Rows are points. A path goes straight from each point to the next, and from the last back to the first. The post is the endless flat space through its rows: a point in 2 columns, a line in 3, a plane in 4, and so on, so that a path can go around it. How many times does the path go around the post? Going back the other way cancels.

Post, 2 rows:
[[ -6   1 -56]
 [  4 -18  73]]
Path (13 x 3):
[[-52   6  -1]
 [-22  70   5]
 [ 51  45   1]
 [ 61 -45  -6]
 [ 62 -67 -17]
 [ 43   3 -46]
 [ 24 -60  43]
 [-41 -59  29]
 [-70  14  39]
 [-10  30 -51]
 [ 31  23  13]
 [ 20  32  47]
 [-50  30  67]]
Times around: 1

Post:
[[ 10  -3  -6  46 -25  30  24  13  44 -29  16]
 [ 11  -8  11 -42  81 -26  32 -68 -16   5   4]
 [ -1  -5  -3  65 -37 -37  17  -6  -6 -25  13]
 [ 26  -2  20 -51  48 -18 -11 -51 -25 -40 -39]
 [  3  -7 -17  18 -27 -23 -25  24  33  -9  44]
 [ 13  -7   2 -79  14  -2  16 -95 -31 -15   4]
 [  1  -2 -35   3 -49  26  34  83 -22  11  26]
 [ -4 -14 -82 -10 -41   6  28  34   7  17 -17]
 [ -6   2 -19  -1 -47  37   6  49 -11  77 -17]
 [  1   5  26  -2 -34 -37  38   9  38 -14   4]]
Path, 9 rows:
[[-30 -39  -8   4  33 -19  42  -1  10 -73  56]
 [ 17 -33  20  13   5   1 -19  17  22  -7  40]
 [ 23 -52 -25  14 -31  -4  41  17 -11  19  44]
 [ -8 -34   0   1 -24 -25  23  13  12 -15  -7]
 [-42   5 -30 -13  -9  -4   7  25  14 -13  -9]
 [  3  33 -10  21   9  -5  -1   6  42 -30  28]
 [ 31  42  -2   0 -60   9   2  14   7  42  -4]
 [ 34 -26   0  19 -55 -15  17  29   0   4  24]
 [  5 -39 -23  -1  10  31   7  32  -4   4  -7]]
Times around: 1

Post:
[[ 17  20  -1   9  18  63 -16 -12  -8 -38 -16  16  61 -18 -71 -22  23 -30]
 [ -4  11  38 -45 -17  40   6  -8 -52  43 -11  10  12   0   2 -34  54  17]
 [  3  18  53   1 -35   5  -8  11 -48 -24  40  -7   9   6  24 -33  37 -21]
 [  0 -13  -9  29 -33 -46  46  28   7   4  14  30  29  20  29  12  -4  -8]
 [ 17  16   4 -35   8  -7  -1   1  39  -3  14  37   6 -41 -45 -16  -5 -30]
 [-17  30 -54  -9  34 -13 -43   9 -40  16  23 -18  34 -16 -58   6  36  48]
 [ 21  11  12  33  22 -40  -1  -3  -1   9 -68  -3  40 -57 -12  39 -11 -27]
 [ 15  13 -23  -9   9  14 -26 -20   2  57 -53 -73  58 -26  18 -26 -58 -26]
 [  2   8  34  17 -20 -13 -26 -33 -18  41 -17  60 -43  35  -5   9 -23 -11]
 [ 13   6  41 -15  43 -10 -47   6   7   8 -16   3  35  21  31  22  26  56]
 [  8  16   5   6  48 -16  35 -48  -2  34  50  50  26 -53 -56  12 -29  -9]
 [-11   1 -21 -12   2 -48  32  18 -79 -31 -47 -25 -41   7   7  -6 -39 -16]
 [-33  14 -26 -34  -6  49 -19  -5 -52  30  15 -13 -57  19  11  45 -37  48]
 [-10   7 -62  -5   1  -3 -59 -95  -4  -6   7  27 -34  13   8  29  -3  24]
 [ 16   3  51  38  13  21  24  21  31 -16  32   7  -1   6   4 -20  52 -24]
 [  8  10   4 -43 -13 -12  34  -5  45  28  28 -46  10  27 -14  32 -36 -20]
 [ 14   0   6 -27 -51 -33  15 -31  39  17  -4  -3   3 -10 -32 -24 -33  37]]
Path:
[[ 12  19   8  -3  17   4  13  -2   7  17 -21 -25   2  -2 -33 -43 -14  35]
 [-23  28 -13   1  37 -25   4  13  11   2  13  53 -35  17 -17   0  18  12]
 [ 42  32  42 -33   7  -7  -3 -24 -15 -13  -4  20   2  15 -26 -54  31  37]
 [ 48 -14   8  29 -30  -5   5 -11 -31 -10  -7  15  23  21   0  15 -17 -12]
 [ -8 -15  58  -6  -4 -18   8 -15 -61  19  13 -25  55  -3  15   0 -22 -11]
 [-37 -16  -8   3   6   1  13 -18  -5  12  16  10  10   9 -22 -40   7 -15]
 [ 11  -7  27  52  27  40 -52  13  -9   0  10 -15  17   6 -37 -17  30  17]
 [ 33  27  17  -4   5  -5 -15 -15   5  11  61  27 -14  22 -11  35   8 -14]]
Times around: 0

Post, 17 rows:
[[-11  -3  45  33 -23 -35 -23  47   4 -21   0 -10  13 -28  -7 -67  13   9]
 [ -3  10  29  21 -17 -55 -16 -49   2 -32   8 -15 -39 -16   5  29  -2 -16]
 [ -9   4  46 -10  17 -16  17  -7 -23 -42  -4  25  17  -8 -13 -30  23  -1]
 [ -8   4  29  36  -2 -17  42  19 -15  -1 -12 -42  10 -18   0  32  -7 -19]
 [-13  -2 -39  -9  14 -41 -32   8  30 -77  17  23  33 -29 -25 -15   1  37]
 [ -9  13 -20  17  18  -4 -50 -21  39   6  12  -1 -16  24   2  15 -20  32]
 [-16   1 -50 -20 -14  15 -15   5  11 -13  36 -10   8  -3  37   8 -16  10]
 [ -7   3   6 -30   1  -6  41   7   3 -27 -12  13 -12  34  14 -95  -8 -53]
 [ -7   8  -3  -9 -23  10  -2 -10  51  25   2  19  -4  -9   7  -2  40 -25]
 [-13   0  13 -19 -14 -13  -8  69  23 -23   9  43 -10  -9  11 -11  10   1]
 [ -5   7   8 -28  23  18  31 -15  17  16   3 -23 -17 -64 -14 -49  22 -26]
 [-13   9  17  -7   3  46  -9   0 -11 -72  -2   4 -34  24 -38  -9  -3 -32]
 [-12   0  29 -41  20   5  14   8 -19 -10 -50 -18  -8  49  -1 -18  23 -48]
 [-16  10  22 -51 -17  20  19  -9  34 -16  22 -34 -25  60 -31 -20   2 -12]
 [ -9   6   8   0  14 -15  -4  32   8 -53 -14  17 -14  41  -1  -5  60  23]
 [-17   1 -32 -21 -28 -28  10  21 -22 -11  43  17 -16  30 -16  -4   9 -43]
 [ -5   2   2 -30 -36 -11  14  27   3 -19 -33  41 -19  11 -18 -10  46  20]]
Path (23 x 18):
[[-41   8  12  24  -5 -21  17   0   8 -15 -12 -22 -31  23 -15   0   8   0]
 [-26  23   9 -11 -17 -19   8  -5   1   1  -7  -4 -21 -13 -17   7  11 -12]
 [-40  -6  10 -22  -5 -22  -8 -11   9 -17  -2  43   2  10 -24 -25  19 -20]
 [-13 -16   6 -14  22  18  -7 -25  -4 -10  -7  21  -4  -4   1 -18  -2  -1]
 [  5 -18  38  19  -4  -1  20  29   0 -15  22  26  -5 -35  12 -39  26  -9]
 [ 26   1  -8 -20 -23   9  -5  19  17 -35  19  10 -18  10  -5 -22  15  -2]
 [ -4  28  20 -18  -4 -42  15 -10  20 -11  22 -22   1 -20 -14   2  17 -42]
 [-40  26 -27 -11  -7 -22  -3  36  13 -26  -6 -24   8   8  -8  16  27 -16]
 [-31  23  21 -16   0  -4   6  11   7  -9 -15  -5  10  28  46 -22  24  12]
 [-13  21   8 -44  -6 -12  -9  18   4 -28 -11  28  -8  30 -10 -27  22 -15]
 [ 23  13   1 -22  -3  31  -9   8  -3 -40 -27   0  19   3  12 -10   0 -35]
 [  0   0  19  -6 -21  -9  19  19   4 -15  18  49   4   4  16 -32  -9  22]
 [-10 -30 -29  -7  28  -8 -17  -1   7 -14   5   7   8  -4   6 -26  -5 -15]
 [-15 -34 -25  -3  -6 -20  32  37   5 -25  -8 -22 -15 -10  -4 -18  -9  -9]
 [ -2  -3 -13 -29  10  19   1 -11  18 -31   6  14 -10  12 -12 -19 -15 -22]
 [  7  -1  -7 -37  16 -10   6  12  49 -27  -1   4  16   1 -12 -33  -9  -3]
 [  0  33  26 -15  -5 -15  -7  11  20 -57   6  -9 -11  20  -9   2   1 -14]
 [-19  30  16 -28  -4 -37  10  39  -2 -43 -16  24  -4  -4   6 -26   9 -45]
 [ 14  31  13 -17  -7 -12   3  21  11   7  -5  -9 -15   9 -14 -39  13 -24]
 [  1   7   1 -21 -19 -12 -22  12  36 -21  13 -19  15  14 -18 -22   8  -2]
 [-10  41  11 -10 -17   1   1   4   7   3 -33 -27 -30   6   0 -36  -2  -8]
 [-15  12   9  21  13  22 -12  -9   8 -29 -19  24   2   7  11 -23  30   8]
 [-34 -12   7  -1  -7 -19   4 -17  22 -29 -11  26 -36  13  18   5   1  -7]]
Times around: 1

Post (17 x 18):
[[-45  54  -7 -12   1  13  23  25 -34  34   5  15  12  -7  -7  25 -22 -62]
 [ 60 -17  39 -18  39 -16  52  33  11 -11  51  69  32  60  18   2 -60 -31]
 [ -3  24  12  18   6 -37  25   3  33  32 -48 -42  40 -33 -53  20  73 -27]
 [-46 -10  10  -1  37 -23  29  31  72  32  15 -52 -10 -22 -23  73  36 -15]
 [-38   4 -24  -8   9   0  12 -57  15   5  23 -48   9 -27   0  14  54 -69]
 [  2 -49 -46  24 -30 -13   3  -7  13  30  15  23 -27  20  22 -64  -4  19]
 [ 49 -17  52 -10  31  23  -8   2  -4   3  24  53  33 -26 -23 -14 -95  22]
 [ -5 -29  -7 -10 -20 -80  37 -16 -22  14  51  -7 -18   5 -27 -42  -2  37]
 [-35 -32 -21 -35 -30 -64 -22  42   7   6  36  20   8 -19  26 -47  30 -33]
 [ 16  28 -43   4  65 -44  36  13  32  31 -11 -13 -19 -46 -65  59  74 -74]
 [-32 -12  12  -3  44 -49  43  -9  -4 -18 -54 -38   6 -45 -10  22  11 -25]
 [-17 -20  43 -31  51  -4  77  19  17  52 -24 -11   5 -41 -62  25  48 -59]
 [-29 -10  16   0 -12 -53 -46 -21 -20  -4  25  51 -41  25  28 -50  24  31]
 [-21 -52   2  24 -44   4 -17  36 -50 -44  56   7   4  13 -16 -57  15   8]
 [ 26 -28  63  37  31 -34  14  19 -21  33  39  43  23 -14  -3 -16 -93 -44]
 [  8  -7  -9  22 -12 -30  35  19 -14 -11  46  44 -13 -40  38 -55  29  20]
 [ 23 -79   4  11 -66 -54   9 -14  -8 -13  42  78 -21   4  11   3 -18  35]]
Path (20 x 18):
[[ 23 -38   6 -25  31   6  10  -9   4  27  65  55 -75  79  32  -3  12  26]
 [ 18 -25  87  20 -19 -41   8  -3 -29  -7 -62  55 -24 -70   4  49 -84  12]
 [-41  16  51  -6  -4 -36 -26 -16  55  -3  -2 -14   2   8  -7  13   1  47]
 [-46 -20 -25  29 -59 -56  69 -35 -42 -15  20  -8  30  -9  36 -90 -53  32]
 [ -9 -55  -2  -4  54 -78  46  14 -26  23   2  25  12 -35 -25 -19  -4 -66]
 [-25 -68  22  61  57 -37  28  44  33  -3  48  37  -3  30  52 -13 -22 -22]
 [-31 -46 -29 -26   0 -44  43 -12  57   3  -1 -15  25   3 -13 -46  12 -69]
 [  4  17 -19  16  15  21  48   7  31  22  36 -10 -15  -2 -19  21   0 -48]
 [ -4 -68 -16 -49  28 -27  20  29  40 -29  32  -2 -18 -29  34 -17  54 -39]
 [ 16  -5  13  25  64  28 -13   4 -34  19  36 -34  -1 -38   1 -41  -1 -14]
 [-17 -20 -19 -20 -21 -64 -21 -32 -23  60  75  24  16  48 -31  22  22 -27]
 [-18  19  69  27  -4  23  15  12 -30  79  35  28  45  14 -39  21  39 -24]
 [ -4 -13  -5 -26 -16 -23  58  55 -45   0  94 -10  12 -55   6   1 -19 -20]
 [ 25  27  26  -4  17  -8  58 -15 -20   6 -10  60 -32 -12  -6  28  -9  -4]
 [-15  18  27  41 -44 -33  -6 -34 -65  10  54 -18  -4  18 -52  -5 -22 -38]
 [ 10  85  -4 -54  22 -40  44 -70   2  54  12 -24 -28  31 -69  68  26 -18]
 [ 27  -7  19   0  -7 -59  25  45  11  39   1  59  57 -23  72  14  12 -55]
 [ 27  18  41  80  27 -30 -20   8  29  64 -62  64  17  42  -5  11 -34  35]
 [-11 -68   3  38  24 -49  56  19  48  40  -5  24  -4 -41  29 -46   4  47]
 [-71 -35 -10   6  50   0 -50 -33 -21   1   3  -8 -60 -20  27  11  10  25]]
Times around: 0

Post, 17 rows:
[[ 27 -22  44  10  95  11  15 -29  -7  17 -15 -13 -27   5 -36  11  23  46]
 [ 36 -23 -53  -4  -1  25  13 -10  31  62  -6 -15  14  80   7   2  33 -26]
 [ 10  -6  18  54  54 -15  33  15   1 -68 -24   3  -1  32 -11  41 -26  36]
 [  6 -23  20  16  33  21   6 -57  -5 -28 -40 -13 -16   0  29  59 -30  43]
 [-12  11  -8 -77   9 -13   1  37  65  35 -26   1  -2  58   1   1   7  -9]
 [ 20   4 -53 -25   9 -26  22  28  30  59 -70  -5  32  26 -12 -30 -33 -33]
 [ 15 -41  -8 -16  -4  19  50  21 -21  -8  54   1  27 -16  50  -8  -5 -47]
 [-19   8  -6 -14  -2   6   1  -4  11 -13  -3  10   6  13 -53   8 -49  37]
 [-40 -18  -5  62  47  23 -27  38  22 -41 -33   8  -8 -10 -18  -7 -37  10]
 [ 33 -13   6 -20 -10 -29 -17 -19  50  34 -25 -15 -17  31 -44  -4   7 -61]
 [ 15   4   4 -10   7   2 -16  27   9  23 -41 -11 -17  65   1 -40 -70  -9]
 [ 16  -3 -18 -40  13  19  58   3 -31  48  19  28 -68  -8  -6  15  61 -58]
 [ 44  -1   9  10 -28   8  57  19   5  58  38  30   7 -19  47  30  33 -19]
 [ 31 -24  39 -18  19  25  35 -17 -43  46  -8  38  18  20  -4  46  70 -29]
 [ 16 -71  53  34  25  42  74 -46   1  -7 -50   0 -26  20 -17  30   5  42]
 [-22 -31   9  29   5  -2  -2  45 -15 -26 -28 -61   1  10  -9  21 -37  37]
 [-11 -11 -16  10   8 -33 -21   2   5 -45 -45   7 -14  32   6 -36 -11  44]]
Path (20 x 18):
[[-40  -2  47  10  38 -17  -2  20  -1 -17 -11   9  -4  50 -60 -25  32 -18]
 [  2  32  16  25  29  60  52  -8   5  -8   1  16 -31   0 -52  24 -35 -34]
 [ 11  15   2  19  17  38  25   1  21  10  -5  -8  19  51  -8  41  26 -18]
 [-42  15 -26 -57  41 -23  -5 -53 -45  20 -11  37  -1   4  -3 -10  16  -9]
 [  3 -28  16 -21  39 -20  42   2  32  58 -16  29  43  44 -34  46  46  12]
 [ 20   2 -26  -9  33  -1 -40 -24   4  32  -7   8  29  29 -39  49  25  40]
 [ 34 -31 -18 -26  21   2  51  15 -11  24 -38  26   8  12  12   7  19  34]
 [ -2 -34  39 -35  20  -3   1  17   7  31 -19 -14 -21  35  53  50 -46 -18]
 [ 16 -37  63  -7  28  20  45 -60   3  14   6  28 -14  55  25  69   9  12]
 [ 16 -13   1 -36  18   0  27  -2  31  23 -23  16 -29  20  32  20 -16  22]
 [ 10  -2  19  -2 -27  15  -3  -4   7  25 -21  33   9  -6 -44  28  -5 -10]
 [ 37 -54  17 -27   3  19  22 -11 -10 -27  -8 -18  32  35  -7   3 -44 -32]
 [  6 -29 -46  25  -5   0   2   9 -25 -19   7 -15 -60 -27  -8   7 -19   5]
 [ 39  -3 -34  13  59   7  46  -8  57  27  12  26   4  61 -39  15  -8  29]
 [ 26  10 -11 -64  13 -11  43  46  60  28  -7   2   5  44  20  11 -21  -3]
 [ 11  -2  22   1  -9 -30  13  23  13   0 -70   2   8  -3 -10 -12 -35  18]
 [-25  32 -21  -2   6  23  10 -11 -34   1 -14 -26 -34  -2   6  12   5  13]
 [-29 -39  25 -41  19   2  28  -7   3 -25 -33   1 -33  71 -15   6  12  11]
 [ 15 -12 -39 -43  -5 -13  17 -30   4  -3  19  30 -30  20  38 -35 -14 -31]
 [ 22  -4  11 -21  38 -86   9  12  38   1   7  10  43   7   7  17  29  -4]]
Times around: 1

Post:
[[  4 -23  10 -36  -6 -43 -13  -9 -31  47 -24 -66  11   6  37  16  -1  24]
 [  9  17 -58 -28  51  -3  -1  22  13   0  32  20  47 -29  22 -15 -42  -8]
 [ 13 -18 -22  -8  26  15  22 -21 -33 -52  29  -7   1  -5  47  10 -25 -21]
 [  9   7 -33   3  -2 -31  10  86  45  41  74  35 -15  65   0  13   9  18]
 [ -9  10 -26 -40  -9  39  45 -25 -27  13 -16 -35  19 -36  41  55   4  10]
 [ 25  13   7 -81  17  25   6 -33 -13 -12  -8  -8  24  -8  11   9 -43  35]
 [ -1   1 -25 -51  18 -20  18 -47   1 -21   0 -32 -22 -39  16  14 -32 -12]
 [-16  23   8   0   8  14  11 -50  14  -8  45  21  20  -2  50  17 -12 -24]
 [  7 -40  -9 -18  14 -42  38  85  43  -6  80   6  64  -8  -8  24  12 -25]
 [ 27  23  12  25  44  31  -4  37  16  22 -10   0  21 -29 -47  16  70  -5]
 [ 49  14 -15 -44 -29   1 -22 -31  -2 -20   3 -25   3 -61  59  28 -19  -9]
 [ -2  12  -5 -17 -30  12  22 -20  -5   7   1 -40 -16   1  20 -50  -3  26]
 [ 25   6 -20 -12 -14 -41  31  70  21  56  76 -28   8  68  12  -7  -4 -64]
 [ -7  15   1   2  27   8 -12  71  61   5 -29  -4  31  15  -5  21  27  -4]
 [-14 -25 -46  31   7  17 -22  29  54  35  20  19  38  53 -55  -7  18 -27]
 [-21 -18  35  70  16  47  -8  64  34  58   0   5 -13 -11 -47   7  14 -17]
 [ -2  14 -20 -37  25  29 -16 -16  -7 -21  40 -69  -3 -25  25   5 -29  22]]
Path:
[[ 42  21 -11 -30  10 -10   1  16  12  29  31  80  44  17  35  18  57   4]
 [ 14   5 -48 -32 -31   1  -6  34  14 -46 -17 -46 -15 -51 -14  -7   2 -57]
 [  0   7 -47  25  10 -28   6   4  28 -26  71 -15   9 -15  10 -28 -19 -72]
 [  7  23 -49  -1  50  -2   7   8 -44  51 -14 -32  21  34  34  51 -23   4]
 [-17  -9  -3  12  13  43 -18  73  16  -3 -35 -43 -29 -33 -22  16 -19 -11]
 [  7 -29 -26 -17  -8  -4 -45 -14  -7  16 -15 -44 -19 -95  42  24 -51 -46]
 [-19 -25 -47  32  39  19  58  59  11  -1  58 -36  13  -9 -11 -63  17 -30]
 [ 38 -52 -16 -29  38  -6  37  -3  20 -21  76 -31  10   7 -10   5 -48 -35]
 [ 66  19   2  17  -3  -7 -40  -5   6  44  41  15   2 -12 -17   6 -17  14]
 [  9  45 -35 -49 -21  15 -76  34 -34  41 -33 -49   7 -24  30  14 -23  70]
 [ 11  10 -34 -25  16  13   7  23 -22  -1  35  40 -11 -19  60  -6 -28 -37]
 [-36 -50   0 -15  58 -15  79  49  -6  17  16 -29   4  45 -10  14 -19 -39]
 [ 30   9 -27  -7  49  52  13  27  38 -35   0 -24  31 -35 -13   8   4 -19]
 [ 46  22  17  37   2  32  11   4  25 -39  -3  15  14 -19 -21 -56   5 -11]
 [ 68  23  32 -20 -15  12 -11  21 -50  50   2 -28 -19  -9 -21  30  17  -5]
 [  8   2 -20 -34 -40   7   6   1  30   9  21 -18  19 -27 -44  -6   4 -38]
 [ 13 -22 -13   4  34  11  25  59 -16 -53  69 -57  53 -38  13   5   8 -11]
 [ 15  21 -21  13 -19  34  42  20  26  25  67  16   5  20  18  19 -19 -28]
 [ 28   7   9 -41  25  31  85  18   5  24  56   3 -15   9   0  -7  23  41]]
Times around: 1
